Rows are points. The points of each table are mixes of a few directions, plus a little noise. Count the directions of each table, and those that both share. Where both have some left over, give the other angles between the two spaces (their principal angles), to ten degrees, smallest first.
(in the rows, 128 means zero)

First (7 x 3):
[[109 141 182]
 [115 137 167]
 [152 110  57]
 [121 132 147]
 [121 134 149]
 [143 118  82]
 [134 124 110]]
Second (5 x 3):
[[ 87 138  95]
 [114  74 153]
 [123 161 104]
 [168 136 149]
 [147 131 138]]
Directions: first 1, second 2, shared 0; angles 70

First (9 x 6):
[[134 118 139 132 116 118]
 [133  76 140 138 111 117]
 [154  82 179 149  72  80]
 [108 149  90 114 168 164]
 [142 174 152 129 109 106]
 [109 103  94 122 159 160]
 [110 106  96 122 157 157]
 [124 142 119 124 138 136]
 [138 202 143 123 121 114]]
Second (9 x 6):
[[123 116 136  86 114 151]
 [157 111 115 208 151  63]
 [131 102 160 145 133 131]
 [ 99 150 112 157 121 135]
 [154 135 142 140 153 111]
 [109 221  99  81 136 160]
 [125  97 129 107 109 135]
 [129 120 120 118 120 127]
 [126  99 138 109 114 138]]
Directions: first 2, second 4, shared 1; angles 70

First (8 x 8):
[[129 139 112 111  67 162 149 142]
 [180 128  78 115 134 125  89 123]
 [141 117  62 138  96 107 121 144]
 [146 126 118 139 175 101  98 133]
 [114 120 138 143 147 108 127 125]
 [ 81 155 204 118 110 169 173 150]
 [107 114 161 142 172 105 128 103]
 [123 124 152 115 126 145 137 104]]
Second (9 x 8):
[[ 95 109 148 131 132  99 129 144]
 [133 141 150 135 133 145 173 153]
 [136 133 129 137 115 140 187 170]
 [102 127 174 134 152 122 144 141]
 [141 113  71 120  94 114  98 119]
 [121 119 115 119 131 112  72  92]
 [165 126  54 114 102 131  57  75]
 [132 152 177 138 154 158 181 147]
 [127 131 135 126 138 129 109 110]]
Directions: first 4, second 3, shared 1; angles 30, 50

First (11 x 11):
[[107 173 152 108 118  98 184 126 128 161 153]
 [147 131 137 116  88 186 154 120 160  86 112]
 [128 112 117 106  82 179 144 147 164  93 115]
 [150  86 109 153 145 153  74 125 124 100 104]
 [157 145 148 150 147 134 124  90 113 119 120]
 [118  82  95 138 145 120  76 156 122 126 121]
 [123 111 117 157 184  79  74 124  87 157 133]
 [124 177 158 114 116 114 183 110 131 148 146]
 [122 132 130 143 163  86 109 122 101 158 139]
 [150 127 136 132 115 163 131 114 140  99 112]
 [ 81 133 114  93 108  98 159 173 140 161 154]]
Second (10 x 11):
[[132 136 135 125 122 134 139 122 132 125 128]
 [151 182 169 115  91 164 199  90 148 108 127]
 [110  85  95 138 157  99  73 158 113 144 128]
 [130 134 133 127 124 132 136 123 131 126 128]
 [120 110 114 133 141 115 104 141 120 135 128]
 [149 178 166 116  94 161 193  92 147 110 127]
 [151 183 169 115  92 164 199  89 148 108 127]
 [116  99 106 136 147 108  90 149 117 139 129]
 [107  77  88 142 162  94  62 164 109 147 129]
 [115  96 104 136 149 107  87 150 116 139 129]]
Directions: first 3, second 1, shared 1

First (9 x 14):
[[112 140 131 138 148 125 125 127 100 140 121  97 133 130]
 [122 122  79  84 114 115 137 162 162  92 166 171 151 149]
 [128 113 115  88  81 152 121 138 176 121 152 150 109 108]
 [133 134 131 165 179 132 128  98  99 149 109  76 123 112]
 [121 141 169 163 141 130 121 110  86 157  97  90 119 123]
 [133 117 127 113 106 152 120 121 156 134 136 126 106 102]
 [158 114 116 132 133 120 139 122 153 108 132 163 133 134]
 [101 137 208 114  36 146 105 144 115 157 106 143 100 129]
 [145 134  76 155 215  81 156 129 105  94 134 135 179 167]]
Second (10 x 14):
[[156 122 176 126 150 117 128 122 120 178 109 126 145 100]
 [ 61 114 138 121 130  72 135 106 113 103 168 127 155 224]
 [125 139  71 127 113 164 125 140 145  77 135 127  94 124]
 [157 134 129 135 119 179 118 154 142 139 116 142 110  69]
 [163 127 150 121 153  96 136 106 117 167  98 108 142 111]
 [132 133 106 124 124 197 120 158 155  90 141 141  93  96]
 [121 131 117 140 102 152 121 145 132 121 135 146 118 116]
 [ 83 115 126  97 171  69 148  87 122  87 159  99 145 225]
 [158 135 126 137 122  97 131 114 113 164  97 116 138 109]
 [126 129 140 150  97 139 117 145 121 154 124 150 134 106]]
Directions: first 4, second 4, shared 0; angles 40, 50, 50, 90

First (10 x 18):
[[100 152 128 133 137 105 157 125 145 158 104 118 135 130 135 132 101 110]
 [119 147 143 146 158 107 123  62 108 143 105  90 135 107 133 147 130 106]
 [130 175 109  19  61 146 114 112 157 126 145 136 155 164 169  81  49 107]
 [149  96 117 118 103 156 120 187 135 101 158 165 117 142 117 113 145 158]
 [159 118 125 123 119 147  80  98 100  96 148 129 130 122 126 129 159 139]
 [152  86 152 158 158 142 114 115  97 108 140 113 109 104 109 141 172 145]
 [136  90 125 168 137 136 135 184 126 115 138 154 110 126 104 137 168 157]
 [128 131 116 173 142 115 109 117 111 123 118 133 131 119 116 152 168 133]
 [137 124 151 104 137 136 124  88 117 127 132  99 126 117 136 121 113 118]
 [ 70 160 115 138 129  90 205 191 183 184  91 142 133 148 134 127  74 110]]
Second (8 x 18):
[[151  94 121 127 122 125 136 132 124 110 129 133 102 131 134  83 107 144]
 [ 86 135 166  79 137 134 177 142 138 153 146  80 141 113 137 150 132  86]
 [133 134  99 150 109 140  95 163 125 108 142 168 139 138 111 154 179 147]
 [167  63 144 120 133 139 136 129 109  98 144 114  90 118 130  78 119 149]
 [ 91 125  99 191 145  76 176 172 138 148  94 137 116 129 123 131 143 125]
 [132 151 198  59 141 188 119  94 147 159 145 103 149 124 123 159  79 119]
 [114 185 119 150 138 114  93  73 122 148 101 125 160 125 129 170 139 112]
 [149 136  76 144  99 112  91 119 121 103 120 162 127 147 137  98 125 144]]
Directions: first 4, second 6, shared 4

First (11 x 24):
[[138 135 154  74 167 103  83 155  83 103  80 115  95 146  99 127 122 173
  135 126 152 144 108  75]
 [113 127 137 116 131 118 118 116 118 112 136 102 105 128 118 133 115 129
  136 113 135 145 130 124]
 [137 129 122 136 128 134 134 136 134 138 122 144 142 128 134 125 136 128
  123 138 124 117 126 130]
 [105 122 132 130 117 125 131 103 130 114 156  98 109 122 125 135 114 112
  137 109 129 145 138 140]
 [206 143  95 157 140 158 149 202 155 195  62 249 220 138 160 103 182 153
   93 200 107  55 104 118]
 [146 134 134 109 147 122 113 153 114 129  96 143 130 138 122 122 135 151
  125 139 134 122 116 104]
 [131 129 128 126 130 129 127 133 127 130 123 132 131 129 128 127 130 132
  127 131 129 125 126 125]
 [111 124 124 142 113 132 140 106 139 125 155 113 125 120 133 132 121 109
  132 117 123 134 139 147]
 [113 124 127 137 116 129 136 110 135 124 151 111 121 122 131 132 121 113
  132 117 124 135 137 142]
 [100 121 129 139 110 128 138  95 136 117 167  95 111 118 129 136 114 104
  136 106 125 146 142 151]
 [106 122 126 140 111 129 139 101 137 121 160 104 118 119 131 134 117 106
  134 112 125 140 141 150]]
Second (9 x 24):
[[120 133 133 139 105 123 130 130 126 138 140 121 135 124 146 139 138 114
  154 156 130 135 141 111]
 [133 130 145 105 200 141 140 112 132 107 105 150 106 147  70  79 104 166
   68  58 113 105 107 153]
 [139 110 138 119 135 144 118 129 127 120 123 135 131 136 107 131 122 135
  117  96 115 133 129 150]
 [140 130  61 122 133 107 120 133 138 118 110 120 111 110 161 131 118 133
  104 147 155 115  87 134]
 [132 115 145 126 124 141 121 130 125 128 131 132 137 134 113 135 129 128
  133 110 116 136 139 138]
 [114 138 163 136 126 131 139 124 123 138 141 130 134 136 118 120 136 124
  146 133 118 132 151 111]
 [123 157  40 146  89  80 130 138 139 138 129  99 115  90 218 148 138 107
  147 227 181 121  97  91]
 [129 117 146 131 115 137 122 132 124 132 135 128 139 132 122 141 133 121
  143 123 118 139 143 132]
 [122 120 179 130 128 148 130 125 121 134 140 136 143 144  97 126 133 125
  142 104 104 139 157 129]]
Directions: first 2, second 3, shared 0; angles 70, 80

First (8 x 32):
[[115 154 124 144  93  96 139 134 131  87 116 105 127 126 116 101 109 109
  131 138 113 162 144 154 157 110 121 175 109 122 135 126]
 [107 167 140 151  96 126 129 104 129  93  96 124 116 110 123 125  95 123
  118 127  91 157 139 128 115 119 161 132 140 106 125 115]
 [153  68 113 119 163 160 119 214 108 155 175 128 158 144 126 164 125 120
  131 117 152 106 127 120 127 145  78  96 105 152 124 102]
 [133 190 124 136  71 124  94  75 148  90  72 108 101 139 123 119  85 135
  126 136  92 166 113 112 103 134 122 160 162 163 145 127]
 [120 134 146  62 205 123 140  43 161 185 119 154  86 115 131 139 209 193
  161 113 156  87 119 103 121 131 202 120 173 104  91 151]
 [129  64 126 130 174 151 147 205 101 158 180 142 161 117 130 160 139 117
  127 114 147 102 141 133 136 131 122  82  96 108 109 108]
 [146 119 115 173  81 146 108 150 107 120 133 134 159 143 147 120  94  92
   97 141 126 128 109 130 110 138  80 107 121 154 160 137]
 [121 132 128 117 140  99 148  98 139 137 131 132 122 126 129 101 168 132
  137 136 148 119 129 144 155 116 138 154 121 116 125 154]]
Second (10 x 32):
[[148 197 118 154  39 132  72  69 142  83  65 110 111 157 133 108  63 124
  110 148  92 168  99 110  87 139  93 157 169 189 169 135]
 [118  85 128  87 199 102 170 161 132 156 174 125 128 120 112 126 192 140
  159 119 168 107 154 150 182 114 139 147  92  97  98 133]
 [115 139 134 117 139 116 140 106 137 128 124 128 116 118 124 121 144 138
  135 126 127 130 137 131 138 119 154 140 129 109 118 131]
 [114 127 131 116 141 108 150 148 131 114 137 112 122 118 109 123 135 129
  143 124 128 141 152 146 159 114 138 156 109 111 113 118]
 [126 132 133 133 127 135 126 114 126 131 122 137 129 124 133 130 127 129
  123 127 125 123 123 122 117 130 139 117 136 124 128 132]
 [141  83 131 110 180 151 132 107 121 198 157 172 139 128 157 141 188 145
  124 122 170  66 103 111 107 145 141  70 141 120 124 158]
 [110 104 144 150 149 156 143 134 106 153 140 161 144 101 145 153 131 125
  106 114 121 104 129 119 104 132 172  63 133  84 114 122]
 [135 177 125 140  70 118 103 105 141  84  90 105 111 141 120 113  81 120
  123 141  99 167 122 126 117 127 108 166 144 160 149 122]
 [126  65 129 114 189 136 159 183 110 168 182 143 151 118 129 148 168 125
  135 115 161  90 141 138 150 127 130  95  95  99 107 123]
 [146 168 111 157  45 129  88 147 129  65  94  88 126 155 115 116  48 102
  118 145  91 183 121 128 117 133  67 170 129 184 162 106]]
Directions: first 5, second 4, shared 4

First (8 x 32):
[[136 115 130 134 129 122 128 148 105 121  92 163 121 130 114 123 129 126
  117 107 108 157 141 131  98 144 110 125 115 149 172 139]
 [125 143 139 159 155 181 116 141 127 127  77 131 115 125 154 137 105  96
  151  81 127 178 122 133 103 105 119  50  97 138 167 131]
 [114 111 162 111 143 130 122 113 178 136 167 110 136 145 137 126 141 141
  107 152 111 100 103 151 132 115 152 143 154 134  97  96]
 [125 171 113 127 106 121 114 117 130 129 150 124 131 131 146 129 119 108
  161 135 154  93 135 110 124 128 142 162 119 131 109 141]
 [141 136 106 130 135 151 164 141 113 122  78 130 112 117 141 134 108 122
  134 111 127 191 118 123 141  96  96  59 111 107 153 132]
 [125 134 128  71  91  60 137 105 166 134 212 127 146 147 124 114 153 156
  102 203 120  45 116 134 143 142 156 249 171 136  68 109]
 [141 131 118 162 134 151 120 152  73 140 108 115 137  88 124 137 119 127
  128 120 153 157 138 142 145 155 135  83 113 128 155 157]
 [117  82 130 127 131 111 124 108 131 115 140 125 125 143  84 127 149 149
  125 116 124 101 151  98 138 139 113 155 143 101 107 121]]
Second (11 x 32):
[[150 103 154 112 138 122 113 125 140 116 149 118 142 142  96 149 156 140
  124 169 126 106 148 133 136 157 135 136 142 164 115 130]
 [172 148 175  95 145 142 112 141 149 130 139 132 131 137 149 134 137 139
  119 175 105 156  92 193 149 139 128 114 109 157 131 114]
 [107 180  84 136 109 127 140 111 117 131 117 138 107 127 163 113 103 110
  169  84 146 129 115  93 128  93 107 136 109  70 113 131]
 [111 184  63 126 121 113 161 107 108 136 118 136 120 123 158 132 125 105
  180 104 149 120 108  78 130  99 111 122 136  74  97 140]
 [ 91 173 103 161 106 137 103 121  97 143 121 146 103 113 175  82  84 124
  149  50 143 138 104 127 130 107 113 159  81  49 134 127]
 [144  86 147 126 152 111 120 141 107 140 152 120 160 114  87 146 176 150
   96 170 119 109 134 150 130 187 154 127 165 165 126 138]
 [117  61 178 151 119 145  94 140 145 113 128 119 124 134  94 111 112 145
   81 113 118 126 168 148 115 142 141 148 112 163 166 119]
 [122  63 152 136 122 129 116 125 149 105 131 112 131 144  76 138 132 134
  107 136 132 101 186 103 115 138 135 142 139 166 137 128]
 [156 132 122  95 152 121 172 140 139 130 119 125 148 127 125 162 155 123
  123 186 114 145 111 133 128 125 132  80 169 169 120 131]
 [111 193 103 135 105 139 120 113 126 131 117 141  98 131 183  99  86 112
  168  76 142 143 102 116 136  85 101 142  81  64 120 122]
 [127  87 126 133 141 122 157 148 124 133 116 122 145 115 105 143 143 133
   91 147 116 137 139 132 112 136 145  99 165 165 149 135]]
Directions: first 6, second 5, shared 2; angles 50, 60, 70
